Rows are points. Each table stands for the endless flat space through its points: a line for two points, a plane for three, and so on. The two share one point or none. Which?

First, 2 rows:
[[ -4  -5   9]
 [-12   5  11]]
Second:
[[ 13 -18   2]
 [  7 -14   8]]
They share: no point

First (2 x 6):
[[20 19 11 12  0 10]
 [16  3 -1  4  8 30]]
Second:
[[  0   0  -5  -6 -14  13]
 [  2  -4 -19   0 -25  15]
 [ 38  34  28   2  29  23]
 [ -4  -2  -5 -16 -16   5]]
They share: no point

First, 2 rows:
[[ 22  21  -6 -32   8  19   2 -32  12]
 [ 21  18 -10 -28   3  13   0 -28  12]]
Second:
[[ -3  18 -12 -36  -1 -22 -10 -20  30]
 [ 27  13 -17  -6  -6   8   0 -25   5]]
They share: no point

First, 3 rows:
[[  5   2  -4  26 -14   7  -5  -3  20   7 -25   8]
 [-16 -18  19  -7   5   6 -14  -8  18  -6 -15   5]
 [ 12   6 -10  41 -15   3  -6  -2  19  11 -27   3]]
Second, 3 rows:
[[ 12  -6  23  25  -5  -2  -9  -3   5 -10 -40   1]
 [  2 -10  12  20  -7   1 -11  -7  13  -2 -26   6]
 [ -4 -20   6  18  -7   5 -17 -11  25   6 -14  16]]
They share: no point

First (2 x 18):
[[  8   6 -31   1  -3   0   6  -6   2  12  -6  11  -4  -4   1 -17   6 -15]
 [  0  10 -11   1  13   0   6  18  14  12 -10  11 -16  20 -15 -25  -2 -27]]
Second:
[[-26 -18 -20  -5  -9 -16   5  23   7  29 -20  20  22  36 -17  -6 -13 -26]
 [ 14  21 -15  21   7  29  11  -9   4 -10 -17   2 -32  -4  18 -20   4 -32]
 [-29 -16 -21   7 -16  -3   3  15   5  18 -35  20  14  35  -4   0 -19 -36]
 [ -6  -3   2  11  11  17  26  16   1  11  -5  -1   4  22   8 -13   3 -29]]
They share: [  4   8 -21   1   5   0   6   6   8  12  -8  11 -10   8  -7 -21   2 -21]

First (4 x 24):
[[ -1 -17 -37  -3  26  43  28  31  -6   6 -16  -8  10 -12  20   9 -32  18
    1 -13  -1  16 -17  14]
 [ 18  -1 -31 -26  19  35  12  18 -21  11  -8   3 -15  -6  19  15 -17   6
   20 -21   6   4   2  -7]
 [  8  -5 -41 -16  23  45  24  26 -11  11 -14  -3  -3 -14  25  11 -27  12
   10 -21   0  14  -8  -1]
 [  2 -11 -24 -10  34  34  -2  37 -29   4 -13  13 -14   4  15  35  -5  23
   16  -5  -4  -9  10   5]]
Second (4 x 24):
[[  1 -11 -30  -9  13  10   6  -3  -2 -23 -41  -1   3   7  -2   0 -62  -5
   33  -7  12  -5 -25 -16]
 [  8 -17 -25  -8  23   2  10  24 -23 -13 -14  12 -22  -3  -1  18 -13  17
   16 -21  21  15  -9  22]
 [  3  -9 -18 -15  13  18  10   3  -6 -11 -29 -11   9   7  -2   2 -54   1
   27   3   2  -9 -17  -8]
 [ 13 -29  -3   0  13  23   5  18 -21   4 -19  -6   4  32   8  -3 -29  -9
   12 -12  17 -14 -22   7]]
They share: no point

First:
[[-27  16   8 -20   8   8   3  18  15   1  -7   4 -11   9  -6  -5  -7 -23
    8   2  12 -13 -23   7]
 [-25  26  -8  -4  -2   8  -1  18   7   3 -17  -2  -9   7  -8   3 -27 -23
    2  -8  14 -11 -35  11]
 [ 13  -4  17  -7 -34 -30 -21 -17 -27  -3 -13  32   5 -10  52  18 -29 -14
   36 -14  33   6  -4 -15]
 [-20  11  11 -28   5   6   0  10  15   0  -1   5 -10   5   4  -6  -5 -23
   18   7  18  -9 -13   0]]
Second:
[[-18  11   3 -14 -15  -6  -9   4  -3   5 -10  12  -3   3  13  12 -25 -23
   17  -8  14  -5 -19   4]
 [  6  11  23  10   1 -14  -1  12 -11 -15 -26  24  -7  -1  21  -8  -9  -7
    9 -12  34  -9 -27  -8]]
They share: [-12  11   8  -8 -11  -8  -7   6  -5   0 -14  15  -4   2  15   7 -21 -19
  15  -9  19  -6 -21   1]

First (3 x 24):
[[  9 -12  -6   3 -29   0  22 -21   4  -9   5  16   9  -1 -19  -7  27 -10
    2 -24 -14  -4 -15  21]
 [  9  12 -27  15  19  15 -11   0  43  15  23  40  33   8   2  11  12  20
   26 -15 -29 -19  36  -6]
 [ 11  -1 -16   6  -8   5   6 -12  22   4  14  25  21   3  -6   3  17   6
   15 -18 -19 -10   8   9]]
Second, 3 rows:
[[ -5 -35 -26   6  -3   4   7 -37  40  16  -2  39   4   3   1   7   7  -6
   -9 -41 -24 -30  10  30]
 [ -3 -29 -20   4  -1   3  13 -37  35  13  -1  36   8  -2   0   8  10  -5
   -3 -38 -28 -24  14  27]
 [  9 -15 -18   4  -9   4   9 -25  28  12   6  25  12   1  -1   7   7   2
    7 -23 -20 -12   8  16]]
They share: no point

First, 4 rows:
[[-14 -16  -9  19  -6 -13 -15   4   3  12  14  -1 -16  -7   4   0 -12   8
    4  13   4 -17  -2 -13]
 [-11 -29 -24  32   0  -3  -6  16  12  10   9   7  -1  -5 -11  10 -13   0
    6   1  -2 -19  -3 -15]
 [-30  -5 -20  11  -6 -28   3   8  -7  11  18  24 -11  16  -7 -12  14 -24
  -21  22 -18  21  -1 -15]
 [-32  12  14  -8 -13 -37 -25 -16 -20  14  23  -2 -41   2  27 -23   7   3
  -14  41   0   9   5 -15]]
Second:
[[-16  -6 -14  27  -8 -20 -18   7 -19  19   2  -1 -21  12  -3 -19   3   1
  -11  29  12  -5 -13 -29]
 [ -3 -25 -20   6  -9  -7   4  14   0 -10  12  14 -32 -12 -14   5   0 -16
  -17  21  -1   9   2  -3]
 [ -4   3   1  -4  -5 -16 -25  -3  -7  35  28   2 -53  -7  29  19 -18  15
  -19  14 -14  10 -11 -19]
 [-20 -11  -7  29  -3 -11   8  11   1  -8  -4  12  14  29 -17 -24  -2 -16
  -15  25  10 -12 -16  -9]
 [  4   4  14 -17   6  -1  -8   1   8  18  29  10 -37   6  29  25 -30   5
  -34   8 -21  13 -19  -2]]
They share: no point

First, 5 rows:
[[ 27  20 -23  14   6   8 -12  -8 -30 -20  -8  39  33 -29  -3 -25 -15 -25
   -2 -19   7  22  33  11]
 [ -3   9   1  12   1 -16  -5 -13 -15   3 -24  24  14 -18 -31  -4 -26  -8
   17   9 -21   3   6 -24]
 [ 15  26 -18   8   7  -6  -2  -6 -26 -19  -5  15  34 -33  -4 -18 -20 -15
   10 -14   7   1  24   0]
 [ -9  21 -14  26 -25 -40  19  -3 -11  -1 -24  18   2 -17 -20  -5 -17 -19
   15  -7  -2  -4  17 -36]
 [ 24  11 -12  10  12  13 -21 -14 -29 -11 -13  47  30 -25 -16 -22 -19 -21
    0  -8  -7  27  24   8]]
Second (4 x 24):
[[-15  -4   3  -7  13 -21 -14   3 -26  -7 -35  21  22 -24 -37 -27 -47 -36
    7  -5 -26 -11  42 -12]
 [ 11  19 -24  29  -2  -2  -1  -6 -26 -15 -22  27  35 -34  -6   0 -17 -10
   18  10   3  11  19 -29]
 [  9  14  -1  -5 -17 -43  10 -13   6   1  -9   3   0   2 -27 -25 -33 -20
   -9 -21 -24 -15  16  -2]
 [ 13  24 -21  29 -11 -13   6  -9 -14 -11 -15  21  18 -20  -5  -3 -11  -8
   11  -5   2   9  14 -16]]
They share: [  6  17 -15  20  -5 -15   1  -6 -17 -10 -20  21  19 -21 -13  -9 -20 -15
  10  -5  -5   4  21 -15]

First (3 x 24):
[[ 23 -25  -4  -1  22   9  -2 -18  21  -3 -30  28 -14  17  14  18 -21 -34
    2 -19 -28  -8 -18   5]
 [ 28  -5 -29  27  17  -3  -1  -7  10  18 -24  12 -32  -5  36   7   4 -15
   28 -15  -3  22   2  29]
 [ 33  -5 -29  29  22  -1  -2 -13  11  12 -30  13 -34  -3  39   3   9 -19
   27 -19  -8  22  -3  25]]
Second (5 x 24):
[[ 19 -14 -29  27  24  -2   5   7  -2   7 -54  12 -22  21  -2  11   4 -17
    7  12 -15   4 -25  11]
 [  0 -33 -29 -17   9  13 -18  -3  11  -7  -3  57  -8  -9   4  43 -36 -13
  -12  -8 -45   2   0  -6]
 [ 29   6 -23  33  12  -8   5 -13   6  21 -30 -14 -42  13  20   1  -4 -13
   23  -6  -5   8   7  23]
 [ 33  -6   0  12   9   7  -3 -14  25  32  -6   6 -19  13  37  12 -21 -30
   34 -28   0  18  11  32]
 [ 24   3 -31  31  13  -7   2 -11   1  13 -33  -7 -42  11  12   5  -4  -9
   14   0 -15   6   4  14]]
They share: [ 17 -17 -14   7  12   1   0  -4  15  15 -18  20 -18   5  18  20 -19 -20
  14 -11 -10   4  -2  21]

First:
[[ 14 -10 -24 -10  13   3   4  -1 -12  14  -8 -16   8 -19  10 -28  17  12
    5   9  18  11 -17   4]
 [ 32 -18 -13  -3  17  -3  12  -2   2  12 -21 -13  23 -28  21  -7   7  25
    4  14  30   9 -29   0]
 [  1  -5 -33 -15   9   7   0  -1 -21  15  -1 -18  -3 -15   4 -44  24   4
    7   7  10  13 -10   5]]
Second:
[[ 10 -25 -11 -17  36 -19  -4  -5 -18  31 -16 -15  12  23  16  -7   7   3
   25  19   8   7  -5  28]
 [  6 -13 -18  -5  21  -6 -14   2 -20   3   3 -32  19 -17   6 -18  13  -2
  -11  -1   1  12 -10  16]
 [ 16  20 -25 -17   5  -6 -18 -26 -16  -2  -5 -41 -17 -42  -2 -33  37  -5
  -48  -6  -2  24 -27 -13]
 [ 25 -40  15   4  21  10  16  28 -41  33  13  10  33  21   8  -2  -6  25
   21  -1  39 -21  -2  28]
 [ 22 -10   0 -26  17 -25   2 -22 -35  46 -19  -1 -21  19   3 -15  23   8
    1  25  22   7 -18   1]
 [  9 -11 -24 -19  34 -16 -22  -1 -10  12 -10 -36  12  -5   3  -6  12 -10
    1   9  -7  19 -17  17]]
They share: no point
